Each wall is flat, endless, passes through zero and stands at right angles to its row. A trip goes straight from one point to another. Which walls does it cross, in order?
In the rows, 128 means zero.

Walls:
(1): [163 140]
(2): [173 115]
(3): [161 138]
(4): [151  68]
(5): [171 169]
(6): [176 101]
Trips:
[156 131] to [137 109] => 5
[170  52] to [144  97] => none
[173 116] to [130 169] => 4, 6, 2
[144  97] to [ 85 121] => 1, 3, 2, 6, 4

Walls:
(1): [129 187 130 174 160 146 118 110 155]
(2): [184 114  85 107 106  61 112 128 156]
(3): [ 53 145 122 168 134 110 140 141 170]
(4): [117 160 124 116 127 156 148 134 158]
(5): [ 57 135 119 168 102  98 100  82 110]
(6): [148 142 137 132 111 181 167  95 137]
(7): [ 90 126 128 128 129 162 208 170  97]
(8): [106  86 169 112 125 139 157  97  95]
(9): [109 126 141  72 141  87 149 103 117]
Trips:
[ 97 132 107 196 148 181 100 117 168] to [205 139 131  92 201  90 136 124 139] => 5, 2, 3, 6, 9, 4
[229 110 121  73 116 197 157 142 107] to [172  61  48  86 123  86 131 133 174] => 8, 7, 4, 9, 6
[ 59 130 119 166 193 154 135 123 122] to [126 136 138 193 126 147 130 124 173] => 6, 8, 7
[ 59 187 187  97 111  52 105 187 170] to [137  71  66  86 163 102 107  89 182] => 1, 4, 5, 3

Walls:
(1): [131 160 136 199 150 137  91 132 164 128 169  51 140  87  87  95 136 111
  91 162]
(2): [199 138 152 140 178 164 212 127  84 127 121 142 115  89 139 126 172 110
 104 130]
(3): [112  94 139 162 114 162 140 119 171 135 115 122 167  80  74 126  81 100
 123 215]
(4): [134 159 166  76 100 129  88  75 135  95 110  97 127 195 138  52 139 153
 219 161]
(5): [173 129 116 126 153 145  95 172 125 129  82 112 138  89 121 155 125 155
  94 125]
(6): [196 160 120  83 120 105 145 101 133 173 109 136 161 102 146 129  88 126
 120 181]
(7): [180 126 110 105 107 100 117  98 142 180 103 188 171  72 148 206 168  62
 105 137]
Trips:
[ 98 173 170 175 156  88 122 150 125 132 154  96  71 129  84 119 153  70
  57 137] to [102 141 159  52 127 123 109 119  74 114  59 113  86 109 112  96 103 157
 167 144] => 3, 4, 5, 2, 1, 6
[132 132 125 173 141 114 134 102 147 113 116  89 120 136 124 157 138 164
  53 116] to [ 93 100 158 174 198 165  98 133  80 129 107  97 183 106 140  78 119 156
 198 134] => 3, 4
[117 113 134 101  96 148 213 180  83 153  81  80 147 110  79 168 148 198
  49 124] to [122 126 154  89 161 178 133  86 185  69 109 130 108  90  71 156 159 151
 210 210] => 4, 1, 5
[ 87 157  47 116  96 200  90 132 105  77 128 147 161 111 173 127 134 142
 137 145] to [119 125 105 143 146 167 116 101 167  90  78 144 169 112 125 149  81  33
 134 191] => 3, 7, 6, 1, 4
[ 97  78 174 101  16 114  71 142  95 232 137  93  56 125 169 134 105  90
 122 137] to [110 165 136 187 141 118 110 126 137  80 141  71 162 151 128 132  81 144
 170 119] => 6, 3, 7, 1

Walls:
(1): [127 114 103 138 181 125 109 160 125 154 164 149 121  90 139 110  54 169
 167 122 123 110 214 138 136 141 130 104  71  81 131  61  90  58  79 145
 155 206 192 132  94 117 173 123 116 111 101 182]
(2): [132 136 125  50 156 123 193 149 118 134 146 116 180 187 110 129 131 160
  89  62 119  76 193 184 148 150 135 102 139 105 131 135 114 128 142 171
 116 109 183  51 111 133 113  95 121  86 129  81]
(3): [ 86 138 145 152  94 136 116  69 172 114  89 158 141 158 124 122 164 161
 168 120 126 138 116 148 157  71 144 147  86 174 155 116 154 143  81 107
 126 171 168 158 152  11 103 137 146 160 114 117]
(4): [152 188 151 143  86  99 108 187 100 113 110 121 100 105 160 130 100 118
  74 105 137 149 118 116 123  96 212 126 105 164  82 122  83 136 179  92
 180 139 157 138 116  70 148 102 158 105 137  99]
(5): [114 168 106 140 170 138 108 188 124 148 187  84  87  99 143  68 185 137
 174  95 117 106 153 159 132  82  97 157 150  78 115  90 189 175  62 136
 105 122 133 145 150 120 136 112  99 112 123 147]
(6): [110 201 129 102 120 130 122 134 146 117 134  85 160  89  85 159 140 127
  26  91 135 148 150 157  41 119  84  79 150  89 169  85 198 131 145 128
 173 141 147  93 157 150 100 175  86 153 139 144]
(7): [123 159 144  98 113 167 169 131 175 112  88 133  94 150  61 103 154 135
 151 111 119 160 134 176  99  76 142  71 153  92  57 134 110 132 120 114
 160 108 179  87 121 109 168 102 178 158 178 166]
Trips:
[173 173 110 140  94 120 130 123  87 175 162 117 125 147  72  99 133 111
 129 148 100 113 125 159 113 119  74  79 111  62 191  94 165 133 204 181
 131 160  85 130 137 127 116 168 146  68 101 136] to [ 85  87 133  99 106 115 100 124 132 180 133 132 167 243 102 114 142 110
 141  82 108 158 101 123 116 142 143 110 119 155 149  91 147 157 136 137
 118 205 120 178 119 122 101 186 137 166 137 165] => 3, 1, 5, 2
[109 149  98 154 181 150  95  81 175 129 153 168 155 127 152 105 111  75
 106 118  71 102 123 111 135 173 209 166  65 150 137 137 118 149 140 112
  69 118 117 149 120 144 118 100 108  92 111  96] to [ 54 139 108 105  58 111  84 104 101 131 132 121 143 106 142 141 128 135
 218  93 114 106 120 119  87 120 162 147 131 176 118 131  98  59 177 123
 143  94 138 109 191 119 104  98  96  98 144 112] => none
[ 85 126 137 172 127  88 150 110 142  83 108 124  52  92 105 115  98 159
 173 116 140 131 124  84 150 110 124 125 157 111 197 139  86 136 176 155
 151  83 100  87 136 151 145 141 194 165 158  97] to [137 172 195 151  67 104 142 139 126 144  98 209  62 130  79 126 156 132
 173 157 107 119 102 124 107 113 176 155 150 174 110 160 102 124 142 167
 130 134  93 160 179  82 169 107 148 135 137 113] => 3
[115 115 164  76 170 189 135 151 108 131 150 115  98 125  76 104 144 137
 124  87 155 106 131 155 134  86 130 143 200 174 134 125 112 131 127 143
 164 147 100 109 163 102 116 144 144 100  87  86] to [115  91 121  89 100 143 103 129 139 100  79 165 133  71 100 126  90 102
 148 166 164 173 103 109 122  92 157 124 108 107 153 210 191 149 138 116
 166 212 104 149 124  87 152 187 101 167 153 179] => 2, 5
[111 114 172 102 138 161 100 116 207 168 141 143 161 108 157 140 125 127
 148 101  77 144 113 161 155 115  94 119  87 111 161 126 109 150  84 173
  77 126  64 155 118 110  90 128 157 119 139 137] to [142 121 134 136  77 120 137 107 113 143 173 102 165 123 147 175  68 121
 125 110 123  71 158 174 168 188 112 129 117  35 160 104 152  96 122 116
 112 177 115 111 184 136 109  90 174 144 168 138] => 2, 6, 3, 5
